Rows are points. Any point is a mix of the corners, with weights that add up to 1. It lies inside the corners' shape when no weight is negative. Is each point inside? If not, which corners have a negative weight?

Corners:
(1): [ 47, -29,  44]
(2): [-35,  14,  23]
(3): [ 44,  19, -53]
(4): [-54, -43,  -5]
Points:
[-42, -32,  18] -> outside (3)
[29,  6,  0] -> outside (4)
[-19, -14, -11] -> inside
[ 16, -15, -24] -> outside (2)
[-15,   3,  -1] -> inside
[-20,   0, -21] -> outside (1)
[ 4, -6,  4] -> inside
[-42,  -9,  37] -> outside (3)

Corners:
(1): [-60,  38,  39,  60, -57,  47,   7,  -6,   3, -44,  30]
(2): [-24,  11, -13,   5, -35,  59,  30,  17,  -8, -20,  98]
(3): [ -6,  15,  34, -25,  25, -15,  -3, -18, -16,  40,  -6]
(4): [-11,  36,   1,  12,  -2,  57,   5,  -9,  19, -50,  41]
(5): [-12,   9,  42,  -5, -51,  83,  55,  17,  10, -12,  38]
(6): [  6, -60,  48, -35,  32, -64, -38,  -6,  -6,  33,  -5]
(7): [ -2,  -7,  -7, -13,   8, -25, -61,  16,  60,  44, -16]
(8): [-35,   3,   7, -30,  26, -39, -31,  22,  15,   3, -51]
(9): [-20, -22,   6,  12,  -3, -43,  12,   4,  57,  31, -51]
(10): [  2, -29, -27, -19, -44,  36, -20,  -5, -24, -26,   9]
(11): [ 31,  -8, -11,   4, -33,  12, -25,  45, -36, -18,  13]
(12): [-38, -49,  22,  31,  25,  17, -16,   9,  11,  34,  -6]
Points:
[ -3,  -7,  -1,  -7, -18,  14, -12,  12,  -9,  -4,  11] -> inside
[  1, -28,   1, -24,  14, -25, -32,   3,   3,  15, -24] -> outside (1, 2, 5)
[-18,  -4,   4,   5,  -3,  10, -10,   2,   7,  -3,  10] -> outside (5)
[ -6,  -8,  16,  -7, -11,  11,  -7,   8,   3,   4,  -1] -> outside (2)
[ -7, -37,   0,  -2,  15,   3, -21,   4,  -1,  22,  10] -> outside (1, 5, 8)
[-21,   2,  -2,   4, -22,  38,  13,  13,  -1,  -9,  58] -> inside

Corners:
(1): [ 29, -13, -37, -64, -54,   9,  39,   0,  -3,  -7,  36,   3,  42,  21,  40,
  18,  12, -26,  38, -44]
(2): [  1,  38, -58,  11, -11, -34, -69, -12, -27, -33, -51, -56, -55,  10,  11,
  12,  -4, -24,   5, -26]
(3): [  1, -33,  -4, -21,  46,  35,  -2,  14,   8,  -2,  51,  44,  35,   2,  -8,
  -5,   1, -24, -28, -12]
(4): [ -6,  41, -89, -14, -86,  12, -40,  -5,  18,  -6,  16,  -3, -50,   7,  29,
 -65,  21,  30, -28, -57]
(5): [-12, -18, -27,  34,  -7, -24, -24, -21,   3, -15, -21,  49, -16,   4,  12,
  11,  16, -39,  27,  -9]
(6): [ 32,  22,  37, -36,  41,  12,  20,  11, -30,  32,  -7,  56,  40, -30,   6,
  41, -24, -23,  29,  26]
(7): [-57, -15,  36,  -8, -24,  11,   5, -38,  46, -19,  -3,  49,  -2,  49, -66,
 -34,  41, -27,  11, -67]
(8): [ 44,  66,  -1,   1, -31, -26, -38,  29, -25,  45, -56, -59,  51, -17,  20,
  73, -75, -15, -19,  59]
(9): [-18,  -2,   9, -24, -28, -44,  -2, -32,  36,  -8, -12, -29, -36,   1,  12,
  -1,  52,   7,  14, -51]
(10): [ 44,  50, -13,  22, -13,  -3,  32,  28, -17, -29,   1, -58, -18, -44, -38,
  22,  20, -11,  26,  69]
(11): [  0,   2,   2, -14,  -5,  23, -59,  35,  -6, -63,  21,  61,  40,  26, -25,
 -29,   3,  52,   2,  -5]
(12): [ 47,  29,  28, -23,  24,   3,  10,  69, -21,  17, -27,   9,  27,   5,  -1,
  61,   5, -29,  26,   6]
(13): [-10, -30,  -8, -44,  24, -30,  11,  38, -12,  33,  29,  16,  41,  37, -11,
 -19,   7,  -6,  39, -30]
(14): [  1, -26, -48, -31,  30, -17,  -5,  21, -37,  -7, -34,  33,  36,   9,  27,
  47, -15, -10, -18,  -7]
(15): [ 22,  33,   9,  -1, -26, -23,  33,  28,   4,   8, -42,  -7, -59,  17, -21,
  62, -56, -42,   2,  21]
(16): [ 11,  -7, -47, -11, -53,   7, -23, -47, -11,  49, -21, -36, -44,  -4,   2,
 -28,   9, -42,  -8,  21]
(17): [ 16,  30,  -8, -42, -23, -38, -21,   2,  13,  18,  46,  54,  38,  22, -48,
   6,  13,  -7, -14, -25]
(18): [ -8,   3, -48, -27,   1,  13,  -7, -22,  18,  38, -15, -17, -40,  46,  -3,
  53, -17, -16,  -2,  -8]
(19): [ -1,  36,  -8, -38, -10, -75, -46,  20,  12,  10, -66, -30, -12,  15,  24,
  20,  -9, -38,   9,  41]
(20): [ 53, -15,   6, -36,  15,  -8,  47, -19,  -5,   4,   9,  -4,   4, -11, -25,
 -42,   1,   0,  39, -10]
(21): [-56, -67, -13, -14,  24,  29,   1,  -3,  56, -14,  28,  41, -22, -36, -83,
  -9,  -2,   0,  16, -36]
Points:
[ -2,   7, -13, -17,  -8,  -7, -15,   8,   5,   6,  -3,   8,   4,   9,  -9,
  15,  -3, -14,   1,  -7] -> outside (20)
[ -6, -13,  -9, -33,   2,  -4,   6,   7,   9,  10,  13,  36,  20,   9,  -5,
  14,  30, -23,  12, -27] -> outside (2, 8, 11, 15, 20)
[  3,  -5, -23, -24,   1,  -7, -20,   4,   0,   4,   1,  10,   8,   3,   2,
   7,  -2, -11,   4, -14] -> outside (7, 10, 15)
[  0,  -2, -16, -22,  -7,  -3,  -6,   5,   5,  -1,  -2,   6,   6,   3,  -2,
   1,   9,  -6,  10,  -6] -> outside (2, 15, 17)
[  1,  -6, -23, -24, -11,  -6,   6,  -8,   7,   7,  -2,   4, -12,  14,  -2,
  12,   7, -24,  14, -19] -> outside (8, 11)
[ 16,   8, -21, -22,  -1,  -4,  -6,  15, -10,  10,  -1,   8,   6,  -1,  -2,
  12,  -9, -14,   9,   5] -> outside (7, 9)
[ 21,   9,   2, -22, -12, -21,  12,  10,  -5,  -8,   4,  26,  33,   6,   5,
   5,   3, -11,  17,  -3] -> outside (2, 12, 16, 18, 21)
[ -4,   1, -12,  -8,  -4, -17,  -9,   4,   0, -17, -13,   9,  -1,   3,  -3,
   6,  -1, -11,  12, -12] -> outside (12, 16, 17, 18)

Corners:
(1): [ -2,   0,  16,  -4, -53,   1,  24, -18, -14,  30,  33,  29,  10, -34, -39,
  28,  56,  29,  26, -38]
(2): [ 22,  24,  14, -31, -27, -33,  25,  35,  -1,  18,  35, -31,  28,  17,  13,
 -34,  38,  37, -23,  28]
(3): [-61,  22,  50, -45, -73, -53, -50,  47, -30,  38,  36, -13,  28, -28, -19,
   3,   7,  17,   5,  -2]
(4): [ 32, -22, -30,   9,  31,  -1,  13,   1, -10,  34,  17,   3, -26, -23, -35,
  39,  28, -25,  -9, -22]
(5): [ 35,   0,   3,   1, -36, -34,  -5, -27, -46,  -6,  15, -41,  20,  21, -11,
 -30, -19,  -3, -11,  59]
(6): [ 12,  23,  24, -30,  14, -43, -60,  20,  12, -20,  45,  34,   4, -16, -24,
  41,  43, -42,  10,  35]
(7): [ 14,  31,  69,   7,   3,  19, -34, -33,  36,  22,  -5, -27, -54, -48, -20,
  50,  45, -11, -12,  63]
(8): [-22, -38,  24, -19,  22,  22,   1, -43,  24, -33, -34, -36,  56,  36,  27,
  61, -18,   3, -35,  -1]
(9): [ -9, -47, -16,   0,  27, -18, -26,  32,   7,  26,  10,  59,   2,  -7, -77,
  35,   5,  23,   5,  31]
(10): [ 35,  -1, -29,   5, -44,  37,  50,  13,   4,  31,  17,  58,  45,   6,  41,
 -26, -31, -25,  -7,  -8]
(11): [-29, -36,   1, -61,  22,  39,  41,  34,  -5,  13,  -3,  23,   4, -42,  30,
  57, -32,  16,  21,  -4]
(12): [  5, -38,  -2,  22,  35,  64,   6,  42,  18,  -2,  13,  16,  -5,   4, -60,
  17,  22, -11,  25,   3]
(13): [-40, -27,  24,  23, -55,  20, -13,  59, -10,   1, -34,  -1,  29,  17,  32,
  41, -22,   8,  27, -47]
(14): [-28, -35, -49,  -1,   1,  54,  -2,  -3,  42,   2,  -5,  13,   3, -13, -15,
  76,  14, -24,  46,   5]
(15): [-45,  22,  12,  18, -13,  -3, -46,  13,  -1, -31,  28,  -4, -29, -26,  14,
   2,  15,  21, -11, -12]
(16): [ 49, -10,  72, -50,  46,  -7,  -4,  39,  40,  12, -18,  13,  -4,  -5,  33,
 -42,  -7,  23, -12,  26]
(17): [ 40, -20,  -2,   3,  17,  12,  27, -14, -23,  58,  10,  18,  48,  27,  14,
 -34,  10,  26,  -9,   8]
(18): [-77,  53,  54, -20, -71, -21, -39,  55,  -5,  21, -25,  -2, -49, -14, -18,
 -22,  69,   9,   8,  16]
(19): [-24, -12,  64,  36, -59, -38, -49, -14, -31,  -2,  29, -25, -24,  56,   2,
 -40,  45,   1, -48,  44]
(20): [ 64, -45, -29, -24,  25,  48,  -5,  30,  -9,  33, -24,  33,   6,  30,   6,
 -33,  -8,  55, -24, -13]
(21): [ 22,  43, -18,   2,  26,  53,  18, -25,  49,  13,   7,  67, -38,  38,  20,
  45,   5,   7,   9, -41]
Points:
[ -2, -10,   5,  -1,   0,  24,  -7,   3,  16,   9,   3,   4,  -5,  -9, -14,
  30,  17,  -5,   9,  15] -> inside
[ -5,   1,  24,  -6, -19,  -8, -11,  16,  -3,   9,  15,  -5,  -1,   8,  -3,
  -7,  22,  11, -10,  16] -> inside
[  1,   5,  20,  -9, -24,  -9,  -9,  22, -12,  19,  16,   5,   3,  -2,  -8,
  -9,  12,   9,  -1,  12] -> outside (8, 14)
[ -6,  -4,  -1,   4, -15,   7, -13,   9,   2,  10,   8,   4,   4,  10,  -7,
  15,  13,  -2,   0,   7] -> outside (1, 11, 16)
[ -9,   7,  19,  -8, -11,  -6, -12,   8,   3,  10,  14,   1,  -4,   2,  -4,
   5,  20,   0,  -7,  19] -> outside (1, 13, 20)
[  1,  -6,  -4,  -9,   3,  12,   2,  11,   9,   4,   6,  14,  -7,   3, -11,
  13,  19,   2,   0,   3] -> outside (3, 7, 13, 17)
[ -4,  -3,   1, -11,   0,   4,  -5,   9,  -2,  13,  12,   4,  -3,  -3, -11,
  13,  14,  -2,  -4,  17] -> outside (1, 13, 16)

Corners:
(1): [-21,  71, -13,  17,  -4, -37,  14, -12, -17,   7,  12, -34,  58,  18, -17,
  -5,  -9, -34,   9,  29]
(2): [ -1,   1,  37,  -9,  43, -13,   9,   5, -29,  -5,  -3,   6, -18,  35,  27,
 -97, -30,  16,   7, -23]
(3): [ -4, -10,  23,  -4,   0,  21, -59,  44, -14, -23,   1, -28,  -4, -32,  50,
 -18, -32,  -6,  37,   4]
(4): [-15, -27,  13,  34,   2,  34, -20, -12,   1, -20,   4, -61,  18,  28,  -2,
 -22, -21,  11,  36,  37]
(5): [ 27,   9,   5,  39, -56,  32,  32, -19,  71,  29,  29, -53, -32,  46,  -4,
 -80, -31,  -6, -27,  50]
(6): [ -2,  -9,  28,  29,  -3,  26,  24, -14,  45, -13,  -1, -25, -40,  59,  40,
 -41,  -9,  10,  -1,   9]
(7): [ 10, -64, -16,  -5,  38,  -1, -17,  18,  -8,  -8,  -8, -22, -46,  -9, -16,
  31,  15,  75,   5,  62]
(8): [ 56,  -7, -29, -19, -21, -53, -35,  39,  28,   3, -13,  -8,  25,  36,   5,
 -29,   7,  -6,   6, -11]
(9): [ 24, -13,   9, -19,  18, -23,  28,  47,  20,  36, -18,  13,   6,  31, -25,
 -30,  60,  -7, -43, -14]
(10): [  9,  13,  10,  30, -44,  -1,  42,  -6,  -7,  59,  17,  25,  36, -19,  11,
  12, -48,  21,  12,  34]
(11): [ 26,   0,  24,   1,  59, -14, -65, -30,   2,   7, -30,  27,  31, -16,   2,
  -2,  24, -25,  -3, -12]
(12): [  4,  16,  43, -21,  26,  31,  43, -50,   9,  27,  -1,  75, -30,  -7, -13,
  58,  25,  21,  11,  51]
(13): [ 25, -22,   0,  -1,  -9,  11,  14, -61,  78,  -8, -24, -24, -32,   8,  18,
 -21, -27, -34,   9,  32]
(14): [ 18,  -1,  15,  44, -19,  13,   6,  22, -13,  -1, -18, -61,  30,  14,  19,
  45, -10,  25,   1,  50]
(15): [ 50,   7,  -3,  66, -17,  10,  51,   0, -22,  39, -32,  43,  13, -19, -13,
 -23,  12,  15,   6,   7]
(16): [ -1,  33,  10, -12, -21,   9,   7,   2, -79, -34,   1,  47, -14, -10,  -4,
  22, -11,  75,  12, -12]
(17): [-13,  -6, -14, -18,  -6, -31,  13, -25, -51,  78,   5, -14,  14,  -3,   6,
   8,  39, -20,   2,  26]
(18): [-34,  26,  62, -33,  12, -14, -10, -20, -19,  11, -42,  13, -54, -14,  24,
 -54,   7,  25, -23,  32]
(19): [ 24,   7, -45,  18, -53,   1, -78,  43,  -4,  65,   6,  14,  45,  22,  -3,
 -14, -38, -79,  -5, -15]
(20): [ -2,  -5,   0,  17, -19,  -5,   5,  38, -60, -21, -26,  10,  17,  -3,  22,
 -26,  39,  29, -25,  34]
(21): [ 10, -25,   0,   0, -39, -43,  -3,  25, -12,  43,  17, -33, -23, -24,   8,
  37, -38, -10,  12,  54]
Points:
[  4,  10,   6,   9,  -7,   6,   2,  -3, -16,  19,  -4,   6,  10,   0,   1,
 -12,  -4,   2,   1,  17] -> outside (6, 8, 21)
[ 14,   6,  10,   6,  -3,   1,   4,   0,  -5,   8, -12,   8,  -3,   3,  10,
 -13,   0,  10,   0,  14] -> outside (4, 21)
[ -1,  -2,   9,   8,  -8,   3, -10,  10,  -7,   8,   5, -18,   3,  15,   9,
 -11, -10,  10,   5,  23] -> outside (13, 15)
